Each row of a before or after table is a point. The points were changed in one or more steps. Then noise was added and the rows were shuffled. The steps act on columns, c1 being the first. What was done? A step turns or swaps two columns, mirrors them in a line or flattens them onto one, adds a multiple of one to another, or multiplies or shifts one. Angles are multiples of 10 degrees, from the lower column toward the higher: turns from -170 to 170, lines from 10 to 170 but not 90. Use the fewest steps. Two steps may share a column if one is a turn and the other turns, adds or multiplies; they go together, in the order done. Otherwise the lowest column goes first.

Before (9 x 3)
[[ -8  12   6]
 [ 25 -48  19]
 [-11  15 -45]
 [  4 -30 -59]
 [-27  30 -17]
 [  5 -32   9]
 [-43  18  -1]
 [  1  -1 -60]
 [-43   0   6]]
After (9 x 3)
[[-36  37  -9]
 [ 29  32 -54]
 [ 38  -5  30]
 [-25  27  -3]
 [ 28  15  30]
 [ 36 -24  12]
 [  3 -10  16]
 [ 36 -14 -25]
 [ 36   4 -48]]
Steps: turn c1 and c2 by -160 degrees; turn c1 and c3 by 40 degrees

Before (13 x 9)
[[ 23  17  26 -42  -2 -44   1  -2  13]
 [  1  -1 -32   6 -20   0   0 -11  19]
 [  5  47  24 -29  14  -7   3   2  10]
 [ 17  13  17 -29  -4 -12 -22  15  25]
 [ -3  27  50 -36   1 -13   1 -11  17]
 [ -8  -5   7  11  -7  -3 -23 -11  14]
 [-14  -4 -14  23 -27 -20 -12 -14  -5]
 [-12 -11 -15  49  -1 -13   0 -35  22]
 [  9 -17   1  19   2  10   5 -20   7]
 [-12  -5 -19 -14   0 -22 -17  -2  37]
 [-24 -27 -27  22   8 -10   0  -6  -9]
 [ -3 -12 -32  -6  -7 -10 -32 -41  11]
 [  8   1 -17  26   8 -16 -28 -21   7]]
After (13 x 9)
[[ -3 -31  51  35   0  -1   1 -26 -12]
 [-14   5 -14   6   1 -14   0  62  -6]
 [-14  -2 -15   0 -28 -21 -12  27 -36]
 [ -4   5 -32  49  -6 -13 -33  15 -18]
 [-10   5   7   5  -6  -4 -24  15 -16]
 [  7 -47  24  15  11   7   3 -27 -19]
 [  7  19   1   9   1   3   4  29 -23]
 [-12  -3 -21  10  -1 -22 -17 -10   8]
 [ 17 -16  19   2  -5  -8 -22 -36  -5]
 [  1   0 -32   9 -21  -1   1  10 -13]
 [ 22 -31  25  28  -1 -35   1 -35 -17]
 [  9  -6 -17   7   8 -14 -26  34 -22]
 [-25  22 -28  -9   8 -17  -1  21 -39]]
Steps: mirror c2 and c6 in the line at 80 degrees; turn c4 and c8 by 120 degrees; multiply c4 by 1.3; shift c9 by -30

Before (14 x 14)
[[ 21 -10  14   6   1   5 -12  23  19  -7 -27 -20 -21  -7]
 [-32   1  -2  26  -1   9 -14  -6 -14   3  11  22  -2   8]
 [-22  -2   8  27 -11 -15  13  13 -28  -1  -3  11 -11   7]
 [ -6  16  -8   9   6 -17  -7  14  35 -23 -15  -4  31 -10]
 [-18 -14  -6  14   7   5  18   2 -10 -19   5  12   3  -5]
 [ 22  27  15   2   9   8 -16  19   3 -24 -16 -20 -18 -19]
 [-32  -1   8  31   6   4  21  -1  -9  10   0  -8 -14  -7]
 [  1  -1  -5  11  23  -5 -16  27   4  -8 -11 -16  36 -20]
 [-18   4 -13   0   4  -2   9   2 -13   2 -11  -7  -9  15]
 [-18  -3  14  21  -7  20  21  -2 -23   2 -21   2   8  13]
 [-43  -3   9 -10  -6  -5  10   4  -6   1 -12  16   5  -8]
 [  7   9 -18   9   4 -12  10  14  18  13   5  14  28 -28]
 [ 13  12  -5  12  15   4 -15  23  10 -17 -46  -7 -19 -23]
 [-15  -7   7  14  -4 -13   6 -24 -20   1 -13   4 -11  -6]]
After (14 x 14)
[[-15  -7   7  14  -4  13  -6 -25 -20   0 -17  -2 -11   6]
 [-44  -3   9 -10  -6   8  -8   4  -6  -1 -16 -15   5  10]
 [  7   9  -8   9   4  14 -28  14  18  30   7 -12  29  10]
 [-22  -2   7  27 -11  17   7  13 -28  -4  -4  -8 -11  13]
 [-18 -14 -18  14   7  -2  -5   2 -10 -33   7 -13   3  18]
 [ -6  17 -23   9   6  16 -10  13  35 -40 -20   7  31  -6]
 [-32  -1  14  31   6  -6  -7  -1  -9  15   0   7 -14  21]
 [  0  -1 -10  11  23   2 -20  27   4 -14 -14  17  36 -17]
 [-33   2   0  25  -1  -5   8  -6 -15   6  14 -23  -2 -14]
 [-19   4 -11   0   4   1  15   2 -13   9 -15   7  -9   9]
 [ 21 -10   8   6   1  -9  -7  23  19 -18 -36  19 -22 -12]
 [ 22  27  -3   1   9 -11 -19  19   3 -50 -21  18 -18 -16]
 [-19  -3  15  21  -7 -19  13  -2 -23  -1 -27  -5   8  21]
 [ 13  12 -16  12  15  -5 -23  23  10 -31 -60   6 -19 -14]]
Steps: multiply c10 by 2; turn c3 and c10 by -20 degrees; turn c6 and c12 by -170 degrees; swap c7 and c14; multiply c11 by 1.3

Before (8 x 24)
[[ 10  28 -21 -13   0   0   0 -18  20 -19  11  31 -11  -5   3  -3  -5 -21
  -19 -22 -14 -14  14   4]
 [-17  24 -15  19  21 -14   5  14  -4   9  13   0   9  -4   2   0  -3  13
   -1 -12   3  -8 -13   4]
 [ -9  23 -10 -11   3 -14 -10  11  -3  -8   7  25  -3 -10  -4   6  -1  -1
   15  -4  14  17 -35  -7]
 [  2   1 -24 -18 -46  16 -12 -12 -26 -13  10  -7  14 -13   0 -43  14   7
   -3  -1  -5  12  19  -1]
 [-34   9  -4  -1  -4  17 -14 -14   2 -18 -32   4 -15   1 -25  22 -16   8
  -17  29  23  18   2   4]
 [-26  22  -7  16  23 -21  12  -7  14   0  -8   9  -1  -7  -2 -41  24 -12
    1 -17 -22  -8  42  22]
 [-28  19   8  11 -20  -2  15  46  14 -22  31 -17  -9  -2   1  -6   1 -20
   17  24 -13  28  -8 -10]
 [-13  20   1   8  30  -2  -5 -26  14 -14 -22  -3  60  13  -1  -1  12  28
  -12 -11  -2   5   0   6]]
After (8 x 24)
[[-10 -20 -11 -20  -8  11 -10 -27  -6  -7   6   2  -2 -11  -5   3  -7   1
  -11   0  15  17 -36  -8]
 [-35  -4   6  -8   9 -14 -13   3 -12 -18 -31 -13 -11   1 -26  17 -27   8
  -15  29  23  19   1   4]
 [  2 -19 -23   4  49   1 -12  10   9 -13  10  -9  11 -12  -1 -49  17   7
    9   7  -5  12  20   0]
 [-29   1  16 -21  18   9  14   1  14 -22  32  49  -7  -1  -1   5   7 -20
    9  20 -13  30  -8 -10]
 [-25  10 -13 -25 -28  13  11  -7  38  -1  -6 -10   0  -7  -2 -23  35 -13
   30 -13 -22  -8  42  23]
 [-14   3  -2 -21 -29  -9  -6  12  12 -15 -22 -23  41  13  -1   9  13  29
  -11 -13  -1   4  -1   5]
 [-16   9 -18 -29 -24   6   4  -5  -3   8  12  12   4  -5   2  -2  -4  14
   -8  -7   5 -10 -15   4]
 [ 11 -22 -27 -21  -1  -1  -2 -23  18 -18  12 -28  -9  -6   2  11   2 -21
   -8 -16 -15 -14  14   4]]
Steps: turn c2 and c4 by -110 degrees; turn c3 and c20 by -20 degrees; turn c5 and c6 by -160 degrees; turn c8 and c12 by 110 degrees; turn c9 and c16 by 40 degrees; multiply c13 by 0.7; add -0.5 times c21 to c17; add 0.7 times c23 to c19

Before (13 x 64)
[[  2 -23  15 -51  -6  17  14  15 -23  15  26  32   3  22 -40  23 -11  -8
  -29  -3 -10   6 -35 -31  14   3  36  29  13   4   0 -43  25  15  28 -22
    4  18 -13  -9  37  10 -27   6   7   5  -2  11 -14 -26 -16 -10   9 -22
   31  -7  14 -25 -21  10  21 -12  19  15]
 [ -9   7 -18   0   3 -30  29  25   9   5 -15 -19  -8 -24  25 -27   6  20
   -3 -33  28   0  21 -14  26  -6   1   8   7 -30   2   1  -5   9  30  44
  -26  -2   3  -6  37   8 -28 -12 -28 -21  32 -10  29 -13  -5  -5  20  27
  -19  39  10  -5  12 -51  11 -22 -20  -4]
 [  1 -23  -1 -27  18 -15 -16 -12 -19  18   6  25 -12  19 -30  -4  40 -14
  -16 -14  -6  -5  -9   9  10  18  -9  -8 -18  -8  15  18  -3   4 -15  29
  -27  19  18 -15   7   9  14  -7  21  -6 -19  -1  -5  29  12 -34   0   8
  -28  -6   4 -10  -2 -38  18   2  28 -26]
 [ 32 -20   3   8 -25  24  -4  30  18 -30 -14  29 -23  19  17  -2  20   8
  -44 -27  26 -15 -22  -1  27  18 -16   4 -22 -16  38 -26  32  23   8  37
  -37 -22 -10 -31   8  -1  -4   2 -24 -11   2  13  12  39   3  12  -4  -1
  -21   7 -11  30   6 -41 -23 -23   8  -9]
 [ 34 -10  31 -26  -3 -27 -18  32  22 -26  33  18  12   4  19  -7 -15 -10
  -14  17   7  22 -15  -2   1   6   0  -4   7 -22 -10   3   9  -9  26 -15
   15 -22  24 -36 -23   5   7  19  19  14  -4 -15 -23 -12  25  19  -5 -13
   26 -14 -39  -4 -11   3  -4   0  28  11]
 [  9  28   4  -9   1   8 -32  -3  -3  31   8  15 -31  15  -3  30   8  11
  -19  12 -12 -28 -20  20 -12 -13  24   4  19   3 -13 -24  34 -12  18  25
   -7  21   9 -39  10 -28 -17   6 -26 -32   5  23  31  33  32 -29  -4  18
   -1 -17   1  -5 -11   1  31  30  -3  11]
 [ 13  37  -8  14 -20  14  16  16 -13  -7   1 -17 -35   8  -8  30  -5   1
  -22  -6 -18  21  -4   2 -28   1  14  -8 -21  13 -17   7  18   3  -6   1
   -3 -21   4  18  10   5   0   8 -18  -3 -28   7  -7 -26  -1  11  31 -18
    2 -18   6  27  11 -38  18 -24  -9  35]
 [ 30  17  37 -35 -10 -25 -23 -13 -12 -31  -3  -9  20 -17   9  18   7  23
  -43   8  -9 -10  29 -23  -7 -12 -15 -26  -5 -20  33   9   4  11 -23  22
   18  23 -31  19 -24 -36   7   9  -1 -22  22 -13   0   6 -10 -26   7  10
  -22   5  10  19  27 -28  28 -14 -22 -27]
 [-23 -18   6 -13  -1 -33   7 -10 -16 -30  21 -21 -41 -19  -8 -11  27  17
    3 -43 -16   6 -34 -22  18 -25 -10 -13  -5   4 -24  19 -22   1  34  25
  -13 -16 -12  22 -24 -14  27 -15 -30 -17  33 -10 -30 -20 -19  22  -5 -36
   17 -23 -10 -22   5 -13 -16  22  40  32]
 [ -3   0  33 -27  -2 -11   7  10 -17 -29   9 -19  19  -3   1  -2 -13 -28
   16 -12  -6  14 -14  26 -27 -41 -10 -15  22   9  22  -9  30  27  18   9
   14 -10 -28  17  -8   1  14 -20  -9  23 -11   8   5  19 -17  26   2 -25
   36  24 -12  -7  40  10 -10  30 -18 -15]
 [ -3   9  25  -3  -7  -7   0 -14  -8 -13  39 -31   5 -18  -9  12  17 -38
  -33  20   5  33   9 -33 -36  -1   1  16  20  19  32 -28 -20 -17  42  11
   -8 -12 -27  15 -18 -10  -8  -1  23 -10   8  11  27   0 -12   7   2 -31
   16   6  -2 -20  37  -8  26 -11   1 -16]
 [ 35 -15   4 -26 -16   3   0  37 -33  34 -13   8   2 -28   5 -12  32  15
   -5 -45  13  32  13  18 -20  -1  12   7 -27 -31   7  -7 -17   5  24  26
   11 -19  18 -37  19   5  32  15   5 -21 -29   6  17  14   2 -11 -32 -26
   21  22  -1  29 -17 -32 -23  21  15 -23]
 [ 40  25 -12   2 -17 -20  30  -2  28  25  23  14 -19  24 -16 -25  26 -38
  -13 -41  44 -25  28   0  -4 -25  -7  22 -31   7  33 -25  -6  -9 -19  -3
  -12 -16 -26   7 -10 -29  23  -2  -3  32  -8 -23  18  31  -8  13 -31 -37
   14 -12 -23  25   4  -1 -11  34  40  13]]
After (13 x 64)
[[-22 -31   4 -14   1 -33   5 -12 -17 -30  19 -23 -41 -20  -5 -22  28  18
    3 -42 -16   5 -32 -23  17 -25 -12  22  -4   6 -23  21 -22   2  33  -3
  -12 -16 -12   1 -23 -14  27 -15 -20  -5  32 -10 -30 -19 -19  22  -8 -36
   19 -24  -9 -22   7 -14 -17  22  40  31]
 [ -2  -6  25  -3  -6  -7   0 -14  -9 -15  40 -33   5 -15  -9  22  16 -39
  -34  20   5  33  10 -33 -37  -2   1  -3  19  19  32 -28 -19 -18  39   8
   -7 -11 -28   7 -18 -10  -8   0  14 -19   7  11  27  -2 -12   8   3 -30
   15   5  -2 -20  37  -9  27 -12   1 -16]
 [ 31 -43   5   7 -25  21  -3  30  16 -30 -12  29 -24  18  17  -5  20   8
  -43 -30  29 -14 -21   0  26  19 -17   0 -22 -16  38 -25  33  23  10  -3
  -38 -23 -10 -51   9  -1  -3   2 -19 -12   1  12  13  41   1  11  -5   2
  -20   6 -11  28   8 -41 -23 -22   8  -7]
 [ -4  -7  32 -28  -3 -13   6  10 -19 -28  12 -18  19  -5   2  -4 -12 -29
   18  -9  -6  14 -11  28 -28 -42 -10  -4  21  10  21  -8  27  27  17   3
   16  -8 -27  -4  -7   1  12 -22  -5  28 -10   8   8  20 -17  24   3 -24
   37  24 -11  -6  38  11 -12  29 -17 -15]
 [  9  -7   4 -11   3   6 -32  -3  -3  30   6  13 -34  16  -3  59   6  11
  -20  13 -14 -26 -23  19 -12 -12  23  16  22   3 -12 -23  34 -14  17  27
   -6  21   8 -17   9 -31 -16   6 -17 -30   2  24  31  35  31 -28  -2  16
   -2 -14   1  -4 -10   2  33  31  -3  12]
 [ 29 -12  36 -35 -10 -27 -22 -14 -13 -32  -1  -8  20 -17   6  36   5  23
  -44   8  -8  -9  29 -24  -7 -11 -16  33  -7 -20  33   8   4  13 -23  17
   18  23 -31  -2 -23 -36   8   9  -4   0  22 -12   1   6 -11 -26   7  10
  -20   5  10  21  28 -29  28 -16 -20 -26]
 [  0   8  16 -51  -5  17  15  14 -22  17  27  30   1  19 -40  46  -9  -9
  -29  -2  -9   7 -34 -32  13   1  37 -26  13   3   1 -44  27  16  30 -21
    5  18 -12   1  37   8 -27   7   5 -14  -2   9 -15 -27 -15 -11   8 -21
   32  -7  15 -27 -20  12  21 -12  19  15]
 [  1 -37   0 -27  17 -14 -14 -12 -17  17   5  24 -14  21 -30  -8  42 -14
  -15 -13  -8  -5 -11   9  12  19 -11  11 -18  -9  14  17  -4   6 -15  -2
  -27  20  16  -1   6  11  13  -6  13   2 -18  -1  -6  30  10 -36   1  10
  -31  -6   6 -11  -5 -38  19   2  28 -24]
 [ -9 -35 -19  -3   5 -30  27  25  11   7 -15 -19 -10 -23  25 -54   6  19
   -4 -33  27  -1  22 -11  28  -5   2   6   8 -29   3   2  -4  11  31  20
  -25  -2   2  -3  39   9 -27 -11 -20 -23  31 -11  31 -14  -4  -2  21  26
  -18  42   9  -4  10 -50  12 -22 -20  -5]
 [ 40  15 -10   2 -17 -20  31  -3  27  27  23  12 -17  24 -15 -49  27 -40
  -11 -42  46 -26  27  -3  -4 -23  -8 -35 -32   7  35 -25  -9 -10 -22  15
  -11 -12 -26  26 -10 -29  23  -2  -3  12  -8 -22  17  33  -7  14 -29 -38
   13 -13 -21  25   5  -2 -12  33  40  12]
 [ 11  17  -6  15 -20  13  14  17 -14  -8   3 -17 -35   7  -7  59  -5   0
  -22  -5 -19  22  -5   1 -28   1  14   8 -19  12 -18   7  19   4  -7  23
   -5 -20   6  14  13   6   0  11 -13   3 -26   6  -8 -25   1  11  33 -18
    3 -19   5  28  10 -39  16 -23  -9  35]
 [ 35 -29   4 -24 -14   1  -1  36 -33  35 -12   9   1 -30   5 -25  32  16
   -6 -44  15  33  12  19 -19  -1  14   7 -29 -33   9  -8 -18   4  24   2
   11 -19  19 -13  18   4  31  15   1 -21 -32   6  18  17   2 -10 -34 -27
   19  22  -1  29 -20 -33 -24  23  13 -23]
 [ 34   7  31 -29  -2 -28 -20  32  20 -27  33  20  15   3  16 -14 -17 -10
  -14  19   5  23 -14  -4   1   4   1  -5   7 -20  -9   0   9  -9  28 -12
   15 -20  24 -55 -26   6   8  17  11  13  -4 -14 -24 -14  25  17  -8 -13
   25 -15 -40  -4  -9   3  -5   0  30  13]]
Steps: turn c2 and c36 by 60 degrees; multiply c36 by 0.7; add 0.7 times c10 to c40; multiply c16 by 2; mirror c28 and c46 in the line at 110 degrees; multiply c45 by 0.7
